Every row gives one point. Each copy is the shape, with its points in the same order, turned, moved and blurred by noise. Say if it was mirrored as well.
In the rows, 128 means zero.

Shape (8 x 2):
[177 82]
[117 125]
[117 130]
[116 120]
[179 160]
[107 135]
[150 90]
[182 146]
Copy 1:
[77 59]
[111 119]
[119 123]
[108 124]
[152 65]
[122 134]
[81 86]
[139 60]
Copy 1 is: only turned
Copy 2:
[79 75]
[121 140]
[123 139]
[113 139]
[155 81]
[126 149]
[83 101]
[144 75]
Copy 2 is: only turned

Shape, 5 rows:
[97 156]
[115 108]
[162 102]
[76 175]
[99 141]
Copy 1, 5 rows:
[96 100]
[151 117]
[156 162]
[77 79]
[111 104]
Copy 1 is: only turned
Copy 2 (5 x 2):
[123 167]
[126 114]
[89 89]
[138 191]
[133 149]
Copy 2 is: mirrored
Copy 3 (5 x 2):
[80 108]
[135 104]
[157 144]
[56 90]
[99 98]
Copy 3 is: only turned

Shape, 9 rows:
[104 76 145]
[142 109 113]
[146 138 111]
[241 115 127]
[132 140 145]
[100 145 177]
[130 108 103]
[93 142 153]
[99 104 112]
Copy 1, 9 rows:
[137 64 166]
[153 123 149]
[135 134 131]
[167 201 206]
[108 123 151]
[66 94 152]
[156 108 135]
[82 94 133]
[143 83 126]
Copy 1 is: only turned
Copy 2, 9 rows:
[146 72 142]
[142 114 107]
[134 143 114]
[221 169 73]
[138 138 149]
[130 117 185]
[125 114 104]
[112 116 168]
[111 94 128]
Copy 2 is: only turned

Shape, 9 rows:
[126 108 124]
[115 181 163]
[141 77 181]
[152 126 98]
[113 163 159]
[154 129 81]
[104 126 174]
[124 134 144]
[84 180 104]
Copy 1 (9 x 3):
[124 109 130]
[122 189 83]
[102 136 186]
[168 106 119]
[116 171 97]
[174 94 106]
[88 157 124]
[117 139 115]
[123 136 39]
Copy 1 is: only turned
Copy 2:
[148 119 88]
[125 165 151]
[168 181 56]
[184 92 120]
[132 170 135]
[179 82 120]
[113 171 94]
[144 143 120]
[94 107 154]
Copy 2 is: mirrored

Shape, 8 rows:
[52 113 111 150]
[119 94 168 108]
[154 88 132 112]
[148 162 132 105]
[105 216 124 118]
[114 95 146 132]
[149 78 138 131]
[159 101 159 151]
Copy 1:
[85 72 109 91]
[126 73 161 166]
[166 88 137 165]
[144 144 169 130]
[100 172 178 83]
[122 82 132 154]
[156 85 123 172]
[132 111 124 191]
Copy 1 is: only turned
Copy 2:
[111 60 145 95]
[128 113 141 182]
[131 118 94 179]
[107 167 118 140]
[87 183 139 83]
[141 96 136 159]
[151 97 104 177]
[178 122 112 161]
Copy 2 is: mirrored

Shape, 11 rows:
[97 125 116 139 120 178]
[98 107 74 117 101 49]
[68 160 126 118 113 157]
[144 144 101 150 168 166]
[91 124 104 136 77 186]
[161 103 131 117 180 119]
[77 125 125 151 107 173]
[86 130 144 144 131 154]
[165 93 97 126 160 143]
[180 125 126 155 154 119]
[102 139 119 91 89 62]
Copy 1 (11 x 6):
[131 106 98 158 136 141]
[114 93 169 111 88 49]
[85 121 108 131 136 155]
[169 147 113 186 150 122]
[119 81 73 160 102 145]
[205 116 155 135 166 101]
[108 85 104 170 129 154]
[124 99 129 156 150 153]
[204 111 124 157 143 90]
[211 136 161 158 124 121]
[112 109 164 80 96 95]
Copy 1 is: only turned
Copy 2, 11 rows:
[147 145 132 175 133 169]
[135 121 41 176 107 70]
[136 190 130 180 137 136]
[183 123 122 133 170 160]
[120 158 115 182 109 189]
[171 81 139 131 157 100]
[154 160 134 191 113 166]
[165 157 146 178 123 135]
[157 72 116 139 156 139]
[189 94 117 102 133 125]
[112 154 81 150 100 62]
Copy 2 is: only turned
Copy 3, 11 rows:
[154 98 105 162 122 118]
[77 157 87 82 147 60]
[133 120 85 177 154 135]
[194 132 99 126 93 134]
[126 91 112 184 114 109]
[174 126 129 61 122 140]
[153 99 115 177 136 104]
[161 113 119 154 154 121]
[165 113 112 76 85 124]
[173 165 144 90 94 127]
[63 162 104 106 162 112]
Copy 3 is: only turned
Copy 4:
[149 99 88 120 98 157]
[94 90 72 140 197 90]
[124 102 62 158 109 166]
[107 127 128 82 113 174]
[139 75 62 122 77 138]
[143 157 134 99 156 141]
[145 67 81 134 108 161]
[144 89 101 146 114 165]
[129 130 123 68 142 125]
[104 134 167 100 135 130]
[102 126 79 175 173 89]
Copy 4 is: mirrored

Shape:
[147 134 84 166 124 145]
[138 104 126 130 134 94]
[114 179 130 62 136 205]
[119 134 98 165 97 117]
[123 100 97 164 161 144]
[167 112 82 201 96 135]
[100 108 103 113 90 143]
[60 160 131 91 128 114]
[92 123 172 134 140 135]
[131 154 136 54 147 152]
Copy 1:
[137 108 79 156 123 131]
[157 137 142 147 147 101]
[124 97 138 53 54 165]
[116 96 114 167 132 110]
[164 95 91 129 161 133]
[134 115 72 207 133 139]
[145 69 151 147 107 124]
[110 82 167 77 120 87]
[118 108 162 99 163 143]
[151 129 156 65 78 131]
Copy 1 is: only turned
Copy 2 (10 x 6):
[112 170 108 90 101 155]
[155 131 102 135 114 116]
[82 131 220 92 165 119]
[120 138 110 93 70 128]
[96 171 88 123 124 122]
[119 156 77 93 75 185]
[101 96 121 87 113 109]
[114 120 172 109 100 49]
[98 125 145 165 103 97]
[134 125 190 111 171 105]
Copy 2 is: only turned
Copy 3, 10 rows:
[118 114 118 129 140 156]
[162 116 106 105 100 119]
[171 200 181 146 190 84]
[97 153 111 112 117 127]
[129 86 150 93 139 132]
[101 117 106 113 126 203]
[129 167 126 71 153 118]
[121 162 135 114 128 37]
[140 147 175 96 80 87]
[196 175 149 133 158 70]
Copy 3 is: only turned

Shape:
[68 126 100 99 160 84 65 189]
[127 97 145 94 148 39 115 170]
[164 131 148 150 109 159 104 118]
[147 113 111 106 105 133 127 89]
[181 125 154 143 113 130 98 89]
[94 127 127 135 193 87 125 184]
[177 140 162 114 162 121 131 80]
[105 81 141 139 141 106 136 90]
[185 141 132 126 125 158 157 99]
[112 100 186 109 135 160 160 120]
[70 151 158 129 94 104 172 101]
[114 95 114 127 173 76 105 197]
[89 113 170 101 123 122 145 87]
Copy 1 (13 x 8):
[111 86 133 190 128 148 52 181]
[101 55 84 173 124 93 90 125]
[152 124 149 125 96 150 156 90]
[131 106 130 75 114 145 112 90]
[160 94 152 113 105 132 155 72]
[112 112 97 190 162 123 109 167]
[138 88 142 93 148 100 172 102]
[108 93 108 124 170 159 116 74]
[148 138 122 76 112 123 168 97]
[62 121 116 112 129 156 167 101]
[63 158 139 123 151 116 95 66]
[127 83 74 191 132 135 91 161]
[67 106 142 105 149 141 125 80]
Copy 1 is: only turned
Copy 2 (13 x 8):
[74 89 92 125 39 79 80 132]
[101 67 141 140 42 141 141 139]
[126 180 157 130 143 105 123 155]
[156 130 143 117 144 89 153 122]
[157 176 172 138 122 121 137 136]
[88 84 91 164 84 141 79 156]
[192 135 166 143 129 143 111 140]
[114 120 130 155 132 138 132 82]
[169 145 147 130 171 116 136 169]
[111 112 158 99 167 162 109 122]
[126 135 73 84 131 173 139 107]
[74 78 119 167 72 115 108 158]
[133 120 130 98 139 155 122 86]
Copy 2 is: mirrored
Copy 3:
[50 125 140 172 126 59 147 191]
[108 123 155 113 119 29 194 133]
[154 117 150 108 138 132 84 119]
[135 95 108 98 104 111 113 103]
[168 116 145 92 129 95 76 94]
[94 132 141 177 166 82 188 143]
[158 150 108 96 163 93 120 83]
[115 65 127 114 150 86 141 89]
[174 138 113 100 124 148 116 91]
[98 105 141 65 162 143 147 104]
[65 116 157 114 124 140 145 44]
[116 110 150 160 145 62 195 172]
[73 101 124 80 148 109 129 74]
Copy 3 is: only turned
Copy 4:
[122 133 112 60 89 47 167 82]
[146 96 118 93 68 122 208 118]
[109 131 138 127 129 155 82 145]
[140 154 122 145 130 169 122 95]
[134 127 146 123 105 185 86 128]
[145 81 132 107 105 56 164 117]
[165 122 186 140 123 173 126 125]
[121 101 143 171 86 129 131 81]
[153 134 145 160 162 169 106 142]
[84 120 174 172 140 133 158 131]
[119 171 139 202 84 98 156 137]
[132 68 101 83 97 82 168 112]
[109 150 170 174 100 131 161 99]
Copy 4 is: only turned

Shape:
[191 104 140 184 136 92 150 155]
[125 62 81 173 177 184 124 149]
[174 61 93 157 171 152 113 111]
[112 64 136 175 135 146 148 98]
[98 112 169 106 135 122 152 132]
[156 92 115 171 162 116 70 143]
[109 126 136 118 89 163 160 104]
[87 176 155 131 119 105 177 108]
[92 152 139 130 112 82 149 104]
[83 124 110 120 97 71 119 152]
[124 69 86 128 164 133 140 119]
Copy 1 (11 x 8):
[175 102 60 124 183 131 132 104]
[75 87 63 133 136 193 170 157]
[123 83 65 116 118 166 197 146]
[100 113 116 96 155 177 173 97]
[114 126 157 100 161 121 111 136]
[128 47 74 146 121 134 147 113]
[115 171 159 131 130 164 132 117]
[101 180 148 134 165 100 100 97]
[108 159 137 113 137 93 98 87]
[105 120 115 108 106 121 54 105]
[97 113 84 90 119 147 159 153]
Copy 1 is: mirrored
Copy 2 (11 x 8):
[183 128 94 85 142 92 177 182]
[163 36 168 102 142 143 123 182]
[207 64 142 79 160 129 127 149]
[176 98 119 143 149 159 118 155]
[120 159 130 116 115 155 126 131]
[189 106 149 77 153 78 104 178]
[151 127 139 162 97 141 143 101]
[90 159 107 157 128 104 151 106]
[111 154 95 137 123 93 120 109]
[117 138 99 111 76 84 88 139]
[154 67 125 83 133 145 110 133]
Copy 2 is: mirrored
Copy 3, 11 rows:
[78 158 130 179 133 87 134 89]
[143 75 73 197 131 95 109 162]
[109 75 91 163 127 82 78 116]
[96 68 128 147 164 111 145 150]
[139 145 141 114 196 139 131 150]
[124 121 115 147 123 40 92 134]
[134 114 151 106 130 174 134 154]
[131 161 137 83 154 157 184 136]
[103 160 131 73 150 129 165 154]
[101 190 115 95 152 114 120 204]
[117 102 73 151 161 117 97 151]
Copy 3 is: mirrored
Copy 4, 11 rows:
[136 111 172 212 125 81 81 94]
[130 130 65 180 158 57 166 89]
[122 102 96 189 152 101 138 49]
[183 111 124 142 147 74 154 94]
[145 90 147 128 130 122 141 158]
[112 108 99 172 173 86 77 84]
[183 139 129 144 116 154 159 132]
[152 158 185 104 105 134 132 156]
[141 141 162 100 95 130 101 129]
[140 125 115 110 68 114 71 139]
[120 100 108 144 124 86 154 80]
Copy 4 is: mirrored

Shape (13 x 9):
[79 146 118 134 185 136 79 79 124]
[150 100 93 143 183 179 89 138 143]
[149 170 87 128 167 144 128 117 122]
[109 105 139 173 137 191 80 134 129]
[68 125 108 124 128 116 158 79 108]
[152 158 140 151 132 175 136 163 172]
[97 179 154 143 131 147 88 166 178]
[130 160 134 114 185 158 145 125 172]
[140 126 156 89 115 129 156 120 167]
[151 95 91 97 163 124 148 158 135]
[81 155 84 156 175 121 76 83 173]
[123 153 97 99 122 153 143 116 136]
[82 151 97 100 111 170 145 111 148]
Copy 1 (13 x 9):
[110 91 61 157 120 137 126 90 69]
[127 98 107 211 118 93 83 106 134]
[147 154 64 183 105 139 114 131 124]
[86 106 147 173 123 117 75 108 102]
[107 105 72 102 115 139 156 166 104]
[98 169 145 186 109 150 118 103 166]
[92 130 128 153 118 191 108 49 145]
[97 145 76 180 118 130 155 89 151]
[123 151 128 125 113 110 174 97 167]
[157 110 98 166 144 103 134 137 185]
[114 69 61 171 71 167 123 93 92]
[122 150 74 129 101 125 118 129 149]
[92 137 68 108 93 133 114 123 154]
Copy 1 is: mirrored
Copy 2 (13 x 9):
[33 156 99 148 127 97 126 109 165]
[72 142 106 175 107 155 197 120 138]
[118 171 111 133 82 125 152 108 155]
[44 150 129 145 135 140 179 109 86]
[64 104 123 72 112 114 115 126 172]
[124 174 171 128 122 139 201 104 120]
[93 213 176 122 163 110 165 124 123]
[119 151 154 146 118 102 185 88 173]
[141 115 177 118 158 136 145 108 156]
[120 109 113 141 112 146 195 155 178]
[11 192 141 145 103 122 129 122 187]
[112 150 127 93 124 150 151 104 159]
[86 158 130 65 138 151 157 86 171]
Copy 2 is: only turned

Shape (16 x 11):
[130 124 198 140 152 129 120 152 140 155 104]
[148 197 203 110 109 168 102 144 116 83 142]
[116 183 135 126 110 173 161 125 140 67 112]
[104 149 121 95 120 130 154 153 116 99 167]
[159 106 144 173 83 106 97 134 147 139 152]
[168 65 59 133 148 191 69 152 143 162 127]
[150 173 136 94 122 142 132 172 142 51 105]
[169 59 118 121 143 187 67 155 172 165 128]
[113 110 156 159 150 113 77 119 121 143 123]
[111 81 161 141 135 137 95 127 142 80 145]
[145 156 130 121 169 166 111 176 126 78 123]
[156 60 149 161 139 113 154 92 100 127 151]
[151 74 140 130 126 116 79 125 103 156 105]
[191 138 84 141 132 199 90 81 167 166 122]
[153 80 167 121 145 84 79 105 154 155 139]
[125 77 185 132 109 118 96 103 120 146 113]
Copy 1 (16 x 11):
[171 111 146 86 119 129 119 181 137 139 101]
[166 134 124 72 206 82 130 174 132 172 181]
[134 143 137 120 216 153 111 133 141 166 161]
[127 80 122 115 165 116 113 104 103 146 156]
[156 148 142 91 111 97 87 127 149 66 132]
[154 193 158 146 62 135 145 98 65 112 128]
[128 144 111 80 175 141 92 123 116 202 165]
[175 180 172 97 82 129 138 126 46 109 108]
[178 128 104 105 108 109 138 141 137 105 89]
[201 125 99 96 158 131 108 108 92 111 109]
[178 143 118 119 142 127 109 125 108 199 150]
[158 110 79 153 122 148 85 166 107 60 120]
[152 146 97 97 82 122 158 150 99 94 116]
[129 228 174 166 139 108 139 147 102 102 126]
[150 134 108 73 99 94 103 160 96 91 57]
[166 120 98 74 129 135 143 163 122 76 99]
Copy 1 is: mirrored
Copy 2:
[140 128 128 160 148 84 115 146 92 113 134]
[192 118 91 138 118 82 208 100 103 118 105]
[183 140 135 134 152 118 209 140 176 111 93]
[171 159 125 105 117 157 165 130 137 67 110]
[124 143 92 123 146 146 120 91 132 146 175]
[117 92 191 47 115 144 118 152 134 164 195]
[206 160 108 114 100 102 187 161 158 134 109]
[132 111 184 84 124 121 120 148 96 170 210]
[86 116 124 150 114 107 127 127 124 109 152]
[128 150 138 139 111 97 162 122 151 97 191]
[162 128 124 83 106 80 176 167 141 110 122]
[119 167 163 119 145 98 86 66 163 96 151]
[125 107 147 137 97 118 80 111 134 139 163]
[107 93 190 84 148 138 161 114 126 215 125]
[96 168 143 155 101 112 100 104 92 139 171]
[133 124 146 181 120 112 102 94 127 118 167]
Copy 2 is: mirrored
Copy 3, 16 rows:
[106 109 167 122 175 110 80 132 129 146 123]
[121 78 204 114 152 143 131 106 97 61 81]
[175 127 143 137 118 126 130 107 127 67 60]
[140 129 106 94 128 178 113 102 135 90 99]
[99 94 139 120 94 110 115 104 146 127 181]
[120 154 96 216 118 164 138 143 77 139 211]
[184 137 165 121 162 142 136 92 125 48 111]
[100 129 119 190 143 146 91 159 75 115 214]
[80 137 162 121 128 129 117 156 143 150 145]
[108 126 154 137 120 153 96 163 165 83 150]
[168 130 173 147 158 182 135 121 116 99 120]
[98 75 85 136 128 131 130 156 195 137 140]
[71 131 125 145 157 116 134 132 142 135 177]
[133 114 114 182 87 104 165 159 47 129 158]
[79 116 125 91 142 108 113 177 136 125 185]
[53 113 139 133 149 103 106 149 162 115 145]
Copy 3 is: mirrored
Copy 4:
[87 91 161 134 96 160 119 137 115 171 116]
[83 112 154 79 91 79 88 207 102 157 146]
[91 146 138 140 146 85 102 197 150 122 152]
[132 144 100 123 113 81 132 157 149 162 138]
[162 169 170 114 116 157 126 131 69 150 117]
[89 185 135 174 141 96 113 31 63 172 140]
[116 120 176 132 121 36 106 175 137 133 132]
[91 155 160 159 136 118 93 46 60 199 115]
[109 102 146 100 134 153 133 100 91 139 141]
[132 121 160 102 166 133 107 120 117 185 155]
[74 122 169 133 136 61 142 138 117 157 155]
[136 191 162 89 119 175 122 92 159 155 137]
[124 132 159 123 99 146 93 59 93 134 136]
[43 206 137 147 152 108 88 98 59 112 93]
[136 125 168 84 122 163 112 72 100 163 86]
[134 118 155 101 106 185 75 104 102 156 135]
Copy 4 is: mirrored

Shape (17 x 11):
[56 121 156 174 105 188 145 97 114 130 168]
[90 101 99 136 142 92 189 84 135 173 72]
[114 111 106 97 106 121 139 121 57 178 140]
[106 151 170 160 133 89 163 175 163 152 86]
[85 141 176 169 80 93 102 94 81 138 137]
[110 146 120 196 109 65 112 144 98 137 97]
[170 151 150 98 83 104 169 130 145 133 135]
[139 112 156 120 117 140 126 141 117 142 137]
[78 135 121 136 154 177 123 97 155 133 200]
[75 153 100 135 104 93 155 129 161 144 104]
[126 172 159 152 116 189 113 101 86 99 85]
[89 109 100 90 111 135 151 104 151 123 107]
[85 145 127 83 127 153 187 135 137 168 107]
[61 105 146 152 99 136 187 163 141 175 134]
[79 106 159 169 139 132 188 118 114 114 28]
[113 105 136 144 128 148 129 117 143 196 107]
[177 137 129 142 96 135 111 100 106 173 144]
Copy 1 (17 x 11):
[137 135 206 191 63 120 154 133 124 142 140]
[64 54 158 85 98 120 137 106 162 130 108]
[128 107 138 102 95 128 128 86 138 144 203]
[96 113 124 140 142 130 86 157 183 163 81]
[102 171 176 128 90 115 83 118 85 157 135]
[87 129 115 134 118 143 77 87 100 167 95]
[115 158 88 109 125 67 127 150 175 123 144]
[163 139 131 119 109 128 130 133 150 131 141]
[119 137 171 180 107 152 209 157 119 119 151]
[52 98 121 148 106 129 114 142 152 119 122]
[146 174 181 167 125 124 102 73 150 74 115]
[99 84 137 131 97 109 147 146 149 76 142]
[98 92 159 137 120 123 133 140 212 116 167]
[113 86 148 163 71 126 118 163 180 178 139]
[117 64 195 139 117 102 79 101 171 117 62]
[124 125 155 103 74 164 140 125 174 132 117]
[130 185 113 101 88 131 152 89 147 137 145]
Copy 1 is: mirrored
Copy 2, 17 rows:
[72 171 73 148 183 130 156 101 115 112 144]
[139 125 90 61 94 94 172 99 124 190 131]
[141 106 111 118 129 123 122 140 81 155 205]
[101 134 159 117 107 81 128 83 89 161 61]
[97 171 126 118 169 87 78 71 118 143 179]
[143 175 126 115 105 59 73 95 106 141 125]
[84 77 181 101 114 90 131 134 123 115 138]
[115 103 142 154 142 122 123 121 121 137 139]
[60 179 100 162 144 150 170 163 141 143 143]
[72 140 102 88 88 82 123 124 105 164 112]
[124 137 114 96 197 149 79 127 138 100 102]
[84 94 80 101 121 108 140 149 138 172 128]
[84 95 113 89 123 143 161 138 75 168 114]
[82 123 93 141 118 98 170 82 58 148 119]
[149 120 80 72 167 83 143 73 116 161 60]
[119 125 109 131 102 155 141 85 125 159 128]
[130 122 155 126 109 140 106 114 141 101 178]
Copy 2 is: only turned
Copy 3, 17 rows:
[75 169 75 94 119 123 179 100 78 125 174]
[22 125 105 139 151 132 173 150 158 154 64]
[84 74 138 75 154 95 163 109 137 148 117]
[126 162 105 163 105 123 210 167 169 131 92]
[104 140 111 141 91 60 162 76 104 126 124]
[118 109 102 166 84 73 164 151 112 171 87]
[132 133 127 110 90 152 160 92 204 163 113]
[134 126 126 127 145 134 170 107 140 144 140]
[86 197 91 84 162 127 144 132 112 161 181]
[61 148 120 129 88 113 167 175 165 148 113]
[145 153 115 97 95 162 138 113 57 128 85]
[57 130 130 115 123 157 125 149 153 137 132]
[76 139 142 74 136 155 191 145 169 123 111]
[71 129 103 125 123 119 242 147 149 126 153]
[72 121 68 163 123 176 187 148 109 88 52]
[77 144 151 142 157 145 199 131 122 165 113]
[122 126 152 109 127 120 154 73 119 207 112]
Copy 3 is: only turned
Copy 4 (17 x 11):
[55 100 112 195 108 104 138 153 98 150 170]
[98 115 131 141 147 130 169 158 150 153 35]
[156 85 138 141 121 99 187 123 71 145 100]
[130 163 132 100 119 147 112 195 149 184 115]
[91 154 155 143 82 105 151 178 58 108 132]
[126 141 108 93 101 149 144 206 85 106 103]
[171 187 126 151 97 147 171 112 127 168 125]
[143 125 143 136 125 134 145 121 111 144 156]
[78 100 77 173 106 79 109 94 135 139 156]
[133 134 100 154 82 126 129 178 146 153 72]
[116 147 123 197 156 164 98 148 50 128 145]
[145 111 126 195 117 122 142 133 156 133 89]
[145 109 128 180 133 110 129 134 135 210 92]
[103 91 133 145 94 119 159 181 147 204 133]
[95 133 151 169 189 163 138 221 136 156 94]
[98 92 154 126 116 149 126 120 124 161 105]
[125 135 127 126 96 162 159 85 69 130 125]
Copy 4 is: mirrored

Shape (18 x 12):
[132 138 155 167 156 82 172 139 108 171 93 57]
[67 108 113 101 165 147 119 112 160 112 65 80]
[157 147 189 139 111 89 155 158 136 168 89 86]
[145 73 110 160 143 85 99 109 94 121 119 90]
[149 160 124 98 104 130 107 169 94 123 128 143]
[109 68 139 133 93 124 152 66 187 77 123 64]
[106 91 111 72 79 161 112 168 108 95 119 119]
[68 115 104 102 123 152 132 113 176 166 154 123]
[73 161 160 126 153 149 158 148 171 119 125 142]
[172 150 159 129 94 174 128 155 167 180 122 114]
[163 104 131 131 147 155 152 174 130 166 151 145]
[143 122 127 101 163 116 182 82 105 147 164 124]
[140 98 153 105 86 127 80 97 185 143 142 121]
[116 136 127 120 143 177 103 170 142 167 169 91]
[68 69 142 162 144 179 118 90 131 157 121 93]
[136 155 106 123 96 146 160 88 81 163 154 59]
[95 134 104 165 108 165 162 144 97 71 151 116]
[164 164 82 137 80 103 163 161 122 99 126 129]
Copy 1:
[77 167 139 34 142 148 78 136 143 153 74 106]
[69 32 169 98 116 149 84 81 147 142 126 96]
[71 192 153 87 129 149 78 118 136 109 91 74]
[138 95 125 113 182 147 111 160 129 127 64 129]
[142 152 128 161 99 128 85 101 136 122 121 137]
[24 65 164 115 183 115 133 131 152 64 98 123]
[127 84 175 174 133 143 89 85 182 84 135 133]
[89 70 121 100 78 149 142 119 186 92 154 125]
[44 125 147 125 75 155 136 95 171 155 145 109]
[91 164 123 109 80 160 115 71 108 57 117 120]
[126 157 146 110 116 192 130 130 125 108 135 154]
[105 129 148 68 127 102 142 145 134 139 151 174]
[103 107 133 142 121 111 157 121 125 62 105 75]
[111 116 136 105 43 183 121 99 153 95 96 147]
[91 60 138 82 137 170 169 86 170 109 87 122]
[101 137 113 66 121 89 96 106 171 87 91 188]
[69 113 118 154 133 166 102 104 193 151 110 195]
[89 155 103 159 142 140 49 136 135 115 142 161]
Copy 1 is: only turned
Copy 2, 18 rows:
[108 170 131 68 124 186 88 106 135 62 157 124]
[134 118 191 122 148 190 108 198 100 141 170 95]
[142 189 138 98 135 167 84 87 96 83 133 163]
[94 88 144 78 100 182 142 105 128 115 97 122]
[122 124 108 174 176 163 123 97 92 133 93 150]
[101 126 230 84 101 111 148 129 81 151 168 113]
[77 98 167 170 175 146 107 140 61 156 95 129]
[138 136 185 165 136 104 107 169 146 132 124 87]
[169 163 114 124 162 113 94 161 94 146 160 97]
[134 200 138 161 131 123 125 142 106 106 110 186]
[116 151 99 138 143 111 131 156 109 78 77 126]
[117 137 123 144 121 128 164 105 113 73 140 54]
[163 145 203 147 103 123 145 115 107 147 87 141]
[106 185 135 151 154 145 119 169 147 138 84 115]
[101 131 160 118 60 145 94 186 123 142 132 91]
[55 162 144 181 117 152 128 92 149 110 159 110]
[60 117 93 126 149 113 120 129 108 172 160 111]
[99 111 116 134 193 118 144 83 118 116 153 175]
Copy 2 is: only turned
Copy 3 (18 x 12):
[182 134 159 143 181 194 133 143 71 152 142 114]
[169 115 125 63 116 170 188 99 153 134 123 108]
[151 163 128 142 158 160 95 127 56 169 155 123]
[99 128 150 110 173 155 174 184 113 106 133 101]
[134 110 102 129 150 63 96 129 119 125 145 118]
[112 185 134 79 112 144 230 110 87 135 91 157]
[141 132 62 106 126 71 176 123 147 115 152 139]
[142 94 145 151 90 143 176 83 154 130 101 160]
[197 136 139 119 96 149 105 109 143 144 85 150]
[129 154 147 153 115 102 97 93 132 175 182 146]
[130 146 127 172 167 129 106 133 180 142 140 154]
[128 129 149 171 191 130 148 102 123 144 62 120]
[65 158 126 125 81 121 142 93 119 135 129 129]
[156 133 165 167 115 119 141 92 162 92 168 126]
[144 140 167 142 92 156 214 147 161 170 119 100]
[155 113 173 169 175 90 183 104 77 155 136 119]
[197 141 153 128 144 70 164 169 139 118 110 173]
[141 114 128 106 184 75 107 141 86 129 142 204]
Copy 3 is: mirrored
Copy 4:
[106 84 107 56 128 194 120 144 166 114 130 150]
[144 94 56 117 117 66 119 137 117 129 175 147]
[98 113 128 59 86 178 119 123 114 123 105 163]
[148 125 148 101 175 136 146 165 130 83 140 125]
[93 167 157 157 90 125 155 112 138 134 109 150]
[176 142 83 87 163 92 51 87 94 78 128 132]
[107 174 149 156 133 68 126 96 111 145 152 179]
[183 93 116 134 108 70 94 96 147 164 111 127]
[87 92 88 138 90 105 88 92 129 157 121 95]
[147 144 152 123 43 168 93 91 111 142 120 154]
[127 123 190 124 89 147 119 89 149 148 157 110]
[138 147 131 81 122 112 118 100 206 134 123 86]
[182 145 148 112 95 86 103 108 81 104 81 134]
[135 94 165 160 71 110 82 127 161 133 139 147]
[178 101 121 117 148 104 63 172 125 157 153 118]
[148 173 120 120 133 153 92 127 214 128 104 179]
[89 144 121 188 169 136 80 102 150 126 142 121]
[96 158 118 155 135 172 158 58 147 98 113 152]
Copy 4 is: mirrored
